Each row of a before or after table is a point. One or more steps were done to the points. Then noise was added and the rows were shuffled. The steps act on columns, c1 being the first. Name the steps. A step turns or swaps two columns, mirrors them in a line or flattens them onto one, adds a multiple of one to another, or multiplies or shifts one. Angles are multiples of 10 degrees, from the lower column toward the higher: turns from -170 to 170, lines from 10 to 170 but not 90. Use the fewest steps. Two steps may share a column if one is a turn and the other turns, adds or multiplies; they go together, in the order done. Otherwise the lowest column goes first.

Before, 13 rows:
[[ 0.20  0.11 -0.09]
 [-0.19 -0.07  0.44]
 [-0.10  0.61  0.11]
 [-0.25  0.08  0.69]
 [ 0.47  0.19 -0.13]
 [-0.20  0.23 -0.08]
 [ 1.19  0.02 -0.13]
 [-0.27  0.04  0.51]
 [-0.32  0.03 -0.14]
 [-0.32 -0.18 -0.09]
 [-0.16  0.58  0.28]
 [-0.02 -0.21  0.02]
 [-0.28  0.13 -0.10]]
After (13 x 3):
[[ 0.85  0.07  0.00]
 [ 0.07 -0.06 -0.01]
 [ 0.38 -0.14 -0.11]
 [ 0.54  0.02  0.03]
 [ 0.11  0.30  0.14]
 [ 0.10 -0.21 -0.11]
 [ 1.59 -0.06 -0.03]
 [ 0.24  0.52  0.33]
 [ 0.14  0.62  0.38]
 [ 0.17  0.15 -0.04]
 [ 0.18  0.33  0.24]
 [ 0.10  0.05  0.02]
 [ 0.23  0.15  0.14]]
Steps: shift c1 by 0.40; flatten c2 and c3 onto the line at 30 degrees

Before (11 x 6):
[[ 0.08 -0.07  0.08 -0.22  0.03 -0.42]
 [ 0.31  0.02  0.33 -0.15 -0.46  0.47]
 [ 0.07 -0.45  0.33  0.14  0.55 -0.17]
 [ 0.13  0.00 -0.02 -0.14 -0.15  0.21]
 [-0.28  0.08  0.18 -0.30  0.22  0.38]
 [-0.10 -0.27  0.50 -0.11  0.08  0.00]
 [-0.09 -0.40  0.03  0.05  0.12  0.45]
 [ 0.00  0.19  0.24 -0.18  0.33 -0.23]
 [-0.19  0.01 -0.04  0.04 -0.06 -0.22]
 [-0.18 -0.15  0.31  0.07 -0.35 -0.24]
 [ 0.02  0.34 -0.04 -0.05  0.29 -0.20]]
After, 11 rows:
[[-0.15  0.44  0.04  0.12  0.08 -0.41]
 [-0.01 -0.44  0.20  0.05 -0.20 -0.02]
 [-0.22  0.02  1.49  0.08 -0.08 -0.28]
 [-0.27 -0.25  0.96 -0.36  0.01 -0.09]
 [ 0.02  0.20 -0.01 -0.14 -0.15 -0.01]
 [ 0.19  0.49  0.98 -0.41 -0.23  0.01]
 [-0.28 -0.22 -0.09 -0.06  0.02  0.02]
 [-0.02 -0.16  0.99  0.50  0.22 -0.47]
 [-0.39  0.37  0.55  0.27 -0.28  0.07]
 [-0.13 -0.22  0.72  0.37 -0.11  0.15]
 [-0.09 -0.21 -0.11  0.31 -0.02  0.37]]
Steps: shift c1 by -0.10; swap c2 and c6; multiply c3 by 3; mirror c4 and c5 in the line at 50 degrees

Before (12 x 9):
[[ 0.31 -0.26  0.06  0.26  0.65 -0.11 -0.76 -0.09  0.01]
 [-0.61  0.18  0.40 -0.18 -0.21 -0.12  0.18 -0.33 -0.09]
 [ 0.16  0.30  0.22 -0.25 -0.21  0.06  0.43 -0.53 -0.16]
 [-0.03  0.44  0.27 -0.23 -0.40  0.04 -0.02 -0.04  0.26]
 [-0.35  0.23 -0.27 -0.09 -0.62 -0.20  0.26  0.22 -0.22]
 [ 0.55 -0.10  0.25  0.34 -0.31  0.46  0.04 -0.19 -0.39]
 [ 0.23 -0.05 -0.16 -0.24  0.83 -0.31 -0.49  0.14  0.34]
 [ 0.17 -0.05  0.19  0.26 -0.25  0.74 -0.28  0.00 -0.47]
 [-0.38 -0.14 -0.01 -0.18 -0.53 -0.09  0.07 -0.40  0.36]
 [ 0.22 -0.38  0.38 -0.05  0.36 -0.23 -0.29  0.35  0.03]
 [ 0.04  0.03  0.10  0.70 -0.16  0.45  0.12  0.06  0.00]
 [ 0.23 -0.09  0.23  0.31  0.37 -0.49 -0.75  0.02  0.05]]
After (12 x 9):
[[-0.34 -0.20 -0.05  0.31 -0.25  0.71  0.07  0.03 -0.19]
 [-0.44 -0.10  0.03  0.71 -0.18  0.15  0.22  0.06  0.01]
 [-0.30  0.14 -0.01 -0.19  0.86  0.06 -0.55  0.14  0.12]
 [-0.87  0.02 -0.17 -0.21 -0.50 -0.10  0.03 -0.41  0.15]
 [-0.20 -0.02 -0.24  0.21  0.59  0.23 -0.77 -0.06 -0.02]
 [-0.32 -0.24  0.23 -0.27 -0.23 -0.12  0.47 -0.58 -0.04]
 [-1.11 -0.39  0.06 -0.15 -0.26 -0.13  0.18 -0.32 -0.05]
 [-0.28 -0.20 -0.10  0.34  0.36 -0.10 -0.90  0.02  0.01]
 [-0.30 -0.34 -0.43 -0.03  0.34 -0.07 -0.37  0.32 -0.02]
 [ 0.08 -0.24 -0.16  0.29 -0.27  0.32  0.20 -0.23 -0.18]
 [-0.55 -0.37  0.39 -0.24 -0.41  0.08  0.01 -0.05  0.13]
 [-0.84  0.24  0.28 -0.10 -0.62 -0.31  0.14  0.25 -0.08]]
Steps: shift c1 by -0.50; turn c2 and c3 by 100 degrees; add -0.3 times c4 to c6; turn c6 and c7 by 30 degrees; multiply c9 by 0.4
